Every row gives one point. A path goes straight from each point to the next, and from the last back to the first. The post is the endless flat space through its rows: a point in 2 columns, a line in 3, a plane in 4, and so on, so that a path can go around it. Count how often the path circles the post. Going back the other way cancels.

Post (2 x 3)
[[ 27  12 -21]
 [-10 -26  36]]
Path (11 x 3)
[[-29 -40  21]
 [-61  -2  30]
 [ 34  48  24]
 [ 37 -15  71]
 [ 57 -11  43]
 [ 12 -56   0]
 [-14  11 -58]
 [-21  -3  17]
 [ -7  11  33]
 [ 29  -3   4]
 [ 64  -6 -38]]
Times around: 2

Post (7 x 8)
[[ -60   -6  -34   91   53   64   32   10]
 [  -6    5  -11    3  -49  -58   29   25]
 [  12   37  -40  -87  -24  -17    9   30]
 [  12   42  -12    2 -107  -60  -77   40]
 [ -17   35  -62   19   12   22   14  -32]
 [  12   10   37   20  -28   -2    1    0]
 [   8    9   29    3   29  -56  -17    7]]
Path (27 x 8)
[[ -57   48  -20    9  -43  -43   23   14]
 [  19   64    9   -4  -17  -53   94  -10]
 [  48   34   42   11   19   12  -11   25]
 [  41  -16  -33   33  -22  -17   26    2]
 [  20  -12   43   -7   24   13   -8  -23]
 [ -21   13  -16   16  -50    1  -51  -37]
 [ -46   31   16    3   -8   28   -8  -18]
 [  -7   48   34   14   -4  -11  -16    5]
 [ -23    6  -27   54   27  -12   64   10]
 [  20   44 -121   21   13  -27   -2   -3]
 [  33  -18  -19   47  -16   70  -21  -27]
 [  38    9    7   -7  -28  -45  -17   14]
 [  24   41   -3   -6  -47    1  -26   23]
 [ -14   37  -43    1  -13  -43    3   52]
 [ -51   34  -27   36   30   63   -8   30]
 [ -18   19   39   19  -54    4  -29    7]
 [ -22  -25  -27  -11    2   12   78   -4]
 [   5    2  -65   35   -4  -32  -25    9]
 [  51   28  -65   26  -11   -8    5    8]
 [  -7   45  -27   30  -29   43   -1   47]
 [ -44   32    8   15   -5  -19   -8   64]
 [ -59   32    8   25  -30  -28  -37   11]
 [ -36  -23  -11   16  -14    4   14  -32]
 [  36   -6  -14  -48  -41  -17   26  -27]
 [  24  -26  -23  -39   16  -15   39   35]
 [  10  -19  -15  -30    3  -23  -32  -16]
 [ -51   -2   23   12  -37   36   25    1]]
Times around: 0

Post (13 x 14)
[[ 25 -22 -47  10   8  11  58  -2 -74  -1  45  30  57  24]
 [-11  31   2 -82   3   5 -42 -45  -2  61 -45  20 -30 -31]
 [  9  10  34 -25 -51 -14  -3 -13  46 -34 -39  34 -44 -25]
 [-12  -3  16 -35 -43   6  57  45  57  -5  -5 -16  -8  -6]
 [ -5  -8 -19 -11  22  10   0 -38 -44  23 -54  -3  25 -34]
 [-37  30 -23 -15 -19 -20  32 -10  88  -4 -36  24 -10  25]
 [ 13 -72  -8  30  44  13  58  43   3 -23  80  20  27  21]
 [ 19  16 -61  15  35   5  45   3 -21 -12  67 -16  19 -33]
 [ 19 -21   9  54   3 -14  80  59  13  22  46  33  13  -2]
 [-37   9  31 -20 -48 -13 -87 -32 -41  52 -23   0  -2 -15]
 [  8  30 -23 -15 -13 -30   7  51  43   1 -40  -7 -64  36]
 [-14  11   2   3 -34  71 -28 -25 -19  42 -23  13 -29 -23]
 [ 14   2  34 -13 -23   3  -6 -75 -17  47  -6 -27 -18  -4]]
Path (21 x 14)
[[ 33  13 -15 -36 -10 -55  52  50  -9  85 -32 -12 -40  44]
 [ 32 -36  -7  -3 -35 -15   3   7   7   3  27  10   4  79]
 [  0   8 -10 -21  32  43  33  11  25  37 -63  23  52  -3]
 [  8  30  64 -46 -18  -9  21 -39 -10  50  54 -10  37 -48]
 [ 56  20 -27  28   3  43  12  46 -17  48  -4  -3 -28 -22]
 [ 31 -19 -36 -32 -32  16  64  22  24  50  -5   9  -9  14]
 [-16 -31   7 -53   9 -26  53 -15  56  22  26  35  -6   5]
 [-22  14 -14   4 -11  24  -2  25 -26  12  31 -13 -67 -50]
 [  5 -17  44  23  43  32  23 -23  -9  32  -8  62 -24 -54]
 [-14 -51  32  -6 -34  42  -2 -17 -49  40  -7  -4 -52  11]
 [ 43   6 -40 -25 -26  26  46   3  -3  11  46  35 -34 -72]
 [ 19  27 -27  24 -25  20  -6  34  64  34  52  10 -23 -34]
 [ 62  71  24 -13 -46  25   0 -30  -1  54  -2  -7 -21 -15]
 [-22  33  27 -29   0  33  67  28   4  36   8 -23  31 -21]
 [ 14 -23 -11  31   5  24  23  25  -3 -14  86  -5 -76  39]
 [-14 -17 -19 -41 -13  21  25  25  14  14 -44 -30 -35 -20]
 [ 16 -70  38  -6 -17  44  49 -50  79  30  32   4  -3  -9]
 [ 73   9   7   4   9  -8  48 -24 -21  29  32 -59 -11   1]
 [  2   9  64 -16 -54  36   2 -43 -30  42  -6   8  33  -5]
 [  1  36 -11 -19  16  14  39  19  -3  35  36 -52 -24   3]
 [ 18  17 -25 -27  20 -15  73 -85  32 -22 -23  25 -24  -4]]
Times around: 2

Post (17 x 18)
[[   4    7    9  -99  102    7   31    3  -55   30    6  -70  -29    3
   -40   32  -95   -5]
 [ -17  -38   38   22   18    9   38   27   18   -7  -35   19  -14  -50
     1   55   76  -11]
 [   3   29   33  -18   13    9    3   24  -12    9    0   13    9   17
    70   -3   87    8]
 [  28  -12   -7   56   30   65   47  -10   21    5  -10  -14   41   -5
   -18  -58   33   54]
 [   0   10   31   38   22    2    3   56    5   43  -14  -24   30  -49
    -2  -40  -23  -12]
 [ -30   -9   23   35    4   -3    4   40   34  -33   53   18   21  -10
    41   40   26   51]
 [  13    2   13  -95   64   35   15   75  -31   48  -20   -5  -80   15
   -61    4  -69   30]
 [ -18  -38   51   24  -36   13   30    7   11    2   18   78   41   33
    14   31   36  -25]
 [ -13   28  -35   86   -8  -20   60   45  -33  -20    2   -6   52   14
   -47  -33   50   11]
 [  15   14   53  -98   19   28   32   30  -53   11   27  -49  -65  -40
   -67  -36  -43   -1]
 [ -25   -6   19   18    4   21  -28   22   50  -35   -5   -8  -14   28
     6    8   45  -49]
 [ -27  -41   -6   15  -20   15  -29   -2  -36  -29  -29   36    2  -28
    27   11   17   12]
 [ -18   14   10   72   27  -11    4  -14    4   20   33   50  -38  -13
    19   -4   52   -4]
 [  18   27   -1   -1   47  -42    8    6   33   -5  -18   22   51  -10
   -70  -40   13   32]
 [  63    9  -59 -115   33    6   52   35  -12   48   11  -46  -43  -39
   -39  -14  -98  -19]
 [ -36  -13   41   38  -10  -28   54    7   47  -31  -45   27  -10    9
    56  -17   35    7]
 [ -33  -30   37   20  -49  -28  -18   -8   17   40  -16   -9    4   14
    17   27   59   24]]
Path (14 x 18)
[[ 26 -38  28  14 -11 -44  26 -17  27 -34 -10  19  25   8  10  -9 -14  34]
 [ 21  44  21  -8 -12 -14  50   4  17  44 -14 -14 -51 -47   6 -20 -11 -25]
 [  6  56   5  16 -19  16  39  16  54   9 -35  61  27  -1  10 -48  40  -1]
 [  6  44  18  -6  87 -11   1  13  42   2 -22  18  10  24  50  24  20  55]
 [-69  18  19   0  18   6  32  34  12  -6 -45 -37  15  10  33  22 -55 -59]
 [-21 -29   0 -16   5  14   7  42 -14   7  31   0   1 -32  10  21   1 -15]
 [-28  -6  40  17  73 -21  20  24 -10  -4  49  26  31 -51   2  -1  27  -2]
 [-43  -4  33  11  37  42  13  47  -5  11  47 -10  18  26  -7   3  26  39]
 [ 32  -5  -7   5   3   6  -2  47 -12  10   5  -7 -13  -5 -42 -84  24  47]
 [ 42  -6 -12  35  45 -10  -1  -9 -26  69 -31  42 -44 -35  23  -7 -30 -12]
 [ 15  47  35   3   1  28   7  55 -29 -26   6  -4   1  -9  -4   0  24  12]
 [-10  48   2  -8  15  20  76  48   0 -22   8  59   4  29  -6 -22  -5  15]
 [-37  -5   3 -19  49   0  38   9 -62  39 -19  11 -55   1 -15 -37 -13 -23]
 [  4 -52  35 -19 -32 -17   0  41  33   1 -35 -52 -20   5  13 -13  57 -41]]
Times around: 2

Post (17 x 18)
[[  8 -35  15 -41 -42 -14 -42  15 -33  34 -14  25 -18 -38 -21  21 -23  -8]
 [ 45  13 -46 -27 -26 -48  37  47 -44  45  29   5 -14 -39 -17 -17   2  -8]
 [  9   0  29 -12  17   3 -25  34   9  -3  22 -24  34  -1  13  -8  24 -38]
 [ 30  12 -17 -13 -14  -4  21  21 -58  64  14  21 -12 -21   7  16 -33 -54]
 [-31 -14   7   6   4   4 -20 -67   3 -18  -9 -29  28  19  -9  -6  43 -23]
 [ 19 -23  10 -31 -81  24 -44 -10 -17  38 -17   0  27 -16   5  12   0   6]
 [ -5  -5 -30 -45 -42 -25  29  49 -58  31  13  42   5 -45  -2 -20 -18 -35]
 [-27  24 -22  26  23   6  19  -7  10 -44   2 -18 -47  40  27  18  13   2]
 [-28 -15  31 -31  -4  43 -15 -41  13 -41 -20 -52 -24  28  -7 -17  38 -24]
 [-18  -7   4  12   9  33 -27  -2  26   6 -11 -20  21 -21 -26  -4  -9 -27]
 [ -3   3  -6 -70 -13   6  15  -1   6  39 -21  18   2 -26   4  35 -18   2]
 [ 45 -16   5  -9   0 -20  65   9 -44  19  -7  22  -8 -46  13  -5  -6 -15]
 [ 11 -38   9 -15   6   8 -45  -7  12  25 -24   6  38  46 -15 -17  21  -4]
 [-19  -4  17  14   1  39  10  -5  17 -28  10  20 -31  31 -13  34  55 -24]
 [-40 -18  48  11 -11  19 -26 -22  54  -3  -5 -42  20  53  -6  -8  -1  15]
 [ 12  15 -12  15  -8  -2  50  -8  12 -43   2   6 -33  18 -14  22 -15 -58]
 [-10 -34   8 -31   5  38 -26 -18   5 -10  33  13  24  24   3 -15 -16  12]]
Path (29 x 18)
[[ -19  -23  -75  -45   36  -48   29    9  -12    3  -22   16  -48    2
   -10  -37   33   39]
 [ -19  -36  -56    3  -47  -41  -55   21   19   26    1   -6  -52  -44
   -76    0   13   36]
 [   1    2   -5  -38  -38  -13   69   27   -8   31   10   21   -1   -3
   -14   10    1  -21]
 [  -7  -16   26   45    1   13  -10   -4   -5  -43  -18    1   44   21
     4   -1   57   12]
 [ -22    4   39    2    3  -11   33  -13   43   20  -23   13   17  -25
   -26   27  -75   14]
 [ -17   -1  -14    2  -20   24   24 -111  -53   21   -8  -10    0   14
    14    0    7  -49]
 [  33  -33   -8   24    4    5  -49   13  -29   -9   10   40  -56   37
    -2   45    9  -35]
 [   7  -13    1  -63   25   21   29   13   -2    9    4    7   24   -9
    27   24  -19   -8]
 [  41  -12   -8   -7  -61  -15   72    9    0   74   -5   -6    9  -12
   -34   17   49   23]
 [ -35  -12  -25   26   14   32  -32  -27  -17   -5   -2  -20   22   -9
    -7   -4  -52   -2]
 [ -22    6    6  -25    2  -22  -23  -23  -60   -4   -1  -35  -22  -27
   -27  -17   -5  -19]
 [ -57  -25   10   14    8  -40  -46   10   11  -29  -48  -12  -28   12
   -34  -41  -88  -54]
 [  29  -11   71  -21  -37   25  -20  -22  -36   12  -25  -69   -7    2
    64  -25   50  -54]
 [  15  -73   21 -121  -58  -22  -16   31  -34  -16  -25    3  -42   21
    14  -41   34   58]
 [  45  -43  -34  -15  -57   -1  -41   -4  -40   21  -12   18    8   -5
   -72  -21   16  -35]
 [ -86   42   -1  -59    0   48   34   -3   -9  -63  -15    8  -33    1
    17   32    8  -30]
 [   5    3   37    1  -35    5   26  -39   -6    1    4   13   15   15
    25   -5  -16  -11]
 [ -43   -3  -44   17  -62  -24  -59  -16   10   38  -44  -24  -15   30
     9  -24   17   38]
 [ -12  -32   23  -69   18   20    5   11   -2   25  -39   26  -34   39
    24   32   25  -24]
 [  37  -75   40  -32  -20    1  -21   10  -45    4  -17   13    7  -12
   -43  -21   35  -18]
 [  12   -2    7   -1  -21  -26  -46   -8  -28   12    0  -48    5  -38
   -30   -8   11    4]
 [ -44   23   37  -20   58   19   -5  -13   10   12    5  -25  -27   18
     4  -14   13  -57]
 [  62   -1    7  -21  -58   -4  -22   23  -32   19   -8   -4   38    9
    -4  -16   49 -111]
 [  30  -15    4  -28  -87  -14  -40  -27  -31   34   21   -6  -23    1
   -25   -7   -8  -22]
 [ -17    3   52   46   20    7   28    6   65   22   -1  -21  -15   32
    -1   34  -42  -29]
 [  25    6    2  -39  -28  -32   36   39  -57   45  -10  -36   -1  -17
    63  -25   36   13]
 [  45   16    3    4   10  -16    0   16  -26    5   15  -53   12   28
    -7    0   56  -45]
 [  -1   -8  -18   -7  -24  -43  -26    5  -13   25   13   29   40   34
   -19  -30   -7   47]
 [ -30  -14   44  -35   -8   12  -43    7  -24   -3    2    7    9  -22
    -2  -27  -12  -77]]
Times around: 5

Post (17 x 18)
[[-19 -18 -19  -1  -5   4  15 -50 -21  -5 -11  -8  17  40   0   1 -10  13]
 [-26  21  37  34   4  46  15  44  32 -19  20   4  -8 -12 -10  25  13  24]
 [-14 -70 -12 -43   6   1  23  34   0  18   1 -39  17 -26  24  -9 -17  -8]
 [-43  16  12  31   4 -10  19   1  21  17 -10  16 -37 -19 -11 -20 -32  22]
 [ 24  44 -13  39  -3  16   0  -3 -11  39  28 -46 -12  -3  -5 -14 -21  10]
 [  3   5  44 -34  14   5  30  -1 -16  16 -37 -10  24  16 -48 -15  -9  18]
 [  1 -27  16  16 -33  -8  56  37  21  44  14 -19  18 -25  23  -8  16  33]
 [-28   5  32  48 -20  12  13   0 -34  18  29  -8  -5  -1 -10 -45  33 -30]
 [ -1   0  23   8 -17   8  20 -18 -31  -8 -37 -23  13 -14  12 -23  21  34]
 [ 26  12  54   0  30  22 -20 -30 -18 -69  66   9 -70   5 -41  -1  41   1]
 [  0 -23 -17 -57  29 -11 -32 -32  17   6  -8  -9   1  15 -42  -6   4   9]
 [-39 -20  13 -12  21 -36 -55  10  -1  25  18  19 -10   1  31  -9 -34  20]
 [ 39 -10 -19  -5  11  14  15  21 -16  71   8   8   5 -23  35 -44 -20   3]
 [-30  24   3  -7  21  -9  33  -8  25   4 -10 -15  -7 -13  25  36  11 -27]
 [-32  71 -44 -34  40 -21  53  13  28  17 -41 -17  17   0  19  10 -17   2]
 [ 23 -39  50  22  -1   0   5 -18  16 -22  -1 -13 -38  45 -33 -33  13  10]
 [-10 -25 -41 -10  -3 -28  -9 -30  28 -21   4  -3  13  -5 -14   0 -31 -13]]
Path (25 x 18)
[[ -43   40  -51  -52    4    5   54   25   26   40   -7    5   12  -12
    21  -29    7  -47]
 [ -26   -7  -11   19   11  -42    3  -25    6   -6   41  -36 -121  -24
     6  -24  -86    2]
 [ -14    4   48  -23   14   -1   48    6   16  -47   -2   42   33   18
    14    9   12   -1]
 [ -11  -97    1  -40    8    3   64  -10   10  -19    6  -35   53  -26
    51   44   40  -27]
 [   0  -38   24   67   -1  -21  -32   19   16   27   19  -29  -56   41
    32   18  -60   27]
 [ -26   -6   68    8  -21  -16   -9   20  -15   -6   -1   20    2   -5
   -30  -41   25   -4]
 [ -43   19  -14  -37  -12   29   77   -4   18   33   33    6   -6  -27
   -38  -14   14  -45]
 [  -6  -40   -6  -10   23   65  102    9  -21  -59    2   -9   21  -50
     4  -33   53  -36]
 [  -2  -44  -20   11   -1  -27  -21   -9  -19  -17  -46  -29    8  -49
    12  -16  -45    1]
 [   6   -6  -39  -15  -10   18   53   -2   -3   16   25   18   10   -5
   -27   22   21   10]
 [  -1   37   14  -18  -19  -34    4  -39  -23  -45  -20   14   -7   32
     3   -6   31   50]
 [  14    3  -20  -18    1   -9  -48  -24  -18   51   16  -66  -45   -9
    24  -51  -44  -14]
 [   3    7  -18   -4   13  -32  -37    6   15  -17    3  -33   -4   24
    12  -47  -26   77]
 [ -37   17   50  -10   29  -30   21  -23   -8  -71  -15  -23   -3  -20
   -72   -7  -21   34]
 [ -10  -49    0   18  -10  -24    4    3  -18   23   22  -23    6  -11
    -6  -17   18   -3]
 [   6   -7   26   13    6   -2   36   46   32    4   28    4  -50    6
     5    6  -29   48]
 [ -38  -10  -20  -43   27   10    6   11   22  -13  -11   13  -31   16
    19  -17  -68  -27]
 [ -11   -7   46   21   57   47    7   32   30   -2   11   -8  -50    5
    14  -20    4  -43]
 [ -32    8   10   43  -17  -16    8   -6  -25   34   21  -21   -1  -43
    16  -26   36  -17]
 [ -27  -18   -6  -21   32  -24  -52   34  -16   33  -25  -14    7   32
    11  -62   -8    8]
 [ -12   -3  -39  -22  -15   65  -14   -5   -8  -24   20   19    4  -40
   -44   16    8  -24]
 [  -8   47   61  -17   -3   32   55   26   10   14  -31  -27   -5  -36
    14   22   21   70]
 [  15  -34   27   -4    7   50   25  -12   42  -68   39    7    5  -10
   -55   40   13   20]
 [  -8  -64   42   10  -21   -6   26   15   32   30    1  -37    1  -20
   -72   -8  -21   11]
 [  -8   27   42  -28   10  -18  -38  -22  -19  -92  -11  -15   -8    6
   -20   27   17   28]]
Times around: 5
